Each point is reached from the start by the listed moves, each made once or not at all, plus a little noise. Say if it took an odd or an even number of moves. Then give how often each move was made.

Moves:
(1): |  70 | -27 |  31 |
(2): | 23 | 60 | 29 |
(3): | -42 | -27 |  80 |
Start: | -8 | -8 | -1 |
Points:
|  60 | -39 |  31 | => odd (1, 0, 0)
| -57 | -33 |  74 | => odd (0, 0, 1)
| -10 |  -7 |  -2 | => even (0, 0, 0)

Moves:
(1): | 28 | -7 | 17 |  5 |  8 | 20 | -2 | -9 |
(2): |   8 |  40 | -23 |  10 |   2 |   1 |  -8 | -21 |
(3): |  -6 |   8 |  22 | -14 |   9 |  17 | -19 |   1 |
(4): |  -1 |  11 |  12 |  25 |  20 | -21 |  -2 |  -1 |
(5): |  -1 | -11 |  -7 |  -5 |  21 |   3 |  -5 | -10 |
(6): | -14 |   4 |  -9 |  15 |   3 |  27 |  -1 |  14 |
(7): |  12 |  10 |  10 | -24 |  25 |   2 |  34 |  13 |
(8): |  16 |  13 | -17 |   5 |   8 | -15 | -19 |  14 |
Start: | -25 |   1 |   0 |   4 |  23 |   1 | -23 |  -7 |
Points:
| -30 |  16 |   6 |  15 |  89 |   9 |   1 |   8 | => even (0, 0, 0, 1, 1, 1, 1, 0)
| -25 |  49 |   2 |  20 |  74 |   0 | -58 | -39 | => even (0, 1, 1, 1, 1, 0, 0, 0)
| -27 |   1 |   4 |  27 |  64 | -18 | -31 | -18 | => even (0, 0, 0, 1, 1, 0, 0, 0)
|  31 |  75 |  22 |  11 |  95 |   3 | -40 | -10 | => even (1, 1, 1, 1, 0, 0, 1, 1)

Moves:
(1): |  35 | -17 |  31 | -11 | -38 |   4 |  19 | -13 | -31 | -25 |   9 |  -7 |   7 |
(2): |   4 | -11 |   0 |   5 |  12 |   5 |   0 |   6 |   1 |  -9 |  13 |  14 |   2 |
(3): |   5 | -22 |  23 |  -3 | -32 | -16 |  16 |  -1 |   4 |  -6 |   2 |  -3 | -18 |
(4): |  -3 | -15 |  20 |  25 | -17 |  15 |  -7 |  -7 |  -2 |  15 | -11 |  -2 | -16 |
(5): |   1 | -10 | -35 |   7 |  17 |  -9 |  -7 |   2 |  -7 |   1 |   9 |  -5 |   2 |
(6): | -14 |  10 |  -1 |  -2 |   9 |  -4 |  -6 |  -8 |  -1 | -12 |  12 |  -7 | -16 |
(7): | -29 |  15 |  -5 |   5 |   2 |  -4 | -16 |   9 | -13 | -13 | -16 |  16 |  -1 |
(8): |  11 | -19 | -13 | -17 |  -8 |  18 |  26 |  -8 |  12 | -43 |  -8 |  -6 |   4 |
(9): |  18 |  -3 |   8 |   9 |  -2 |  18 |  42 |   5 | -22 |  33 |  -7 | -15 | -27 |
(10): |  -9 |   4 |   1 |  -3 |  28 | -14 |   9 |  -6 |   5 | -20 |   2 |   4 |  25 |
(11): | -14 |  -5 |  -4 | -23 |  -6 |  -5 |   0 | -13 |  -6 |   5 |  -1 |  10 |  10 |
(12): |   1 |  14 |   3 |  -3 |  -2 |  -3 |  -7 | -17 |   5 | -10 |  -8 |  27 |  -5 |
Start: |   4 |  -8 |   7 |  -8 |   5 |   6 | -25 | -34 |  -8 |  -5 | -32 | -10 |  24 |
Points:
|  10 | -54 |   5 |  -3 |  -8 |  -1 |   9 | -69 |   4 | -74 | -47 |   1 |  19 | => even (0, 0, 1, 1, 1, 0, 0, 1, 0, 1, 0, 1)
|  -5 | -28 |  19 | -41 | -28 | -36 | -15 | -77 | -52 | -71 | -35 |  32 |  47 | => odd (1, 0, 1, 0, 1, 0, 1, 0, 0, 1, 1, 1)
|  57 | -21 |  12 | -12 | -16 |  14 |  25 | -60 | -60 |  -3 | -29 | -14 |  -2 | => even (1, 0, 0, 0, 1, 0, 0, 0, 1, 0, 0, 1)
|  46 | -53 |   1 | -45 | -15 |  35 |  46 | -86 | -64 | -62 | -14 |  -4 |  -4 | => even (1, 1, 0, 0, 1, 1, 0, 1, 1, 0, 1, 1)
|  27 | -95 |  30 | -24 | -45 |   3 |  35 | -81 | -31 | -73 | -30 | -22 |  40 | => odd (1, 0, 1, 1, 1, 0, 0, 1, 0, 1, 1, 0)
|  41 | -92 |  35 |  -7 | -56 |  22 |  16 | -61 | -33 | -85 |  -6 | -24 | -11 | => odd (1, 1, 1, 1, 1, 1, 0, 1, 0, 0, 0, 0)
|  -5 | -64 | -22 | -41 |  -1 |  -6 |   0 | -57 |  -4 | -70 | -10 | -11 |  11 | => even (0, 1, 1, 0, 1, 1, 0, 1, 0, 0, 1, 0)
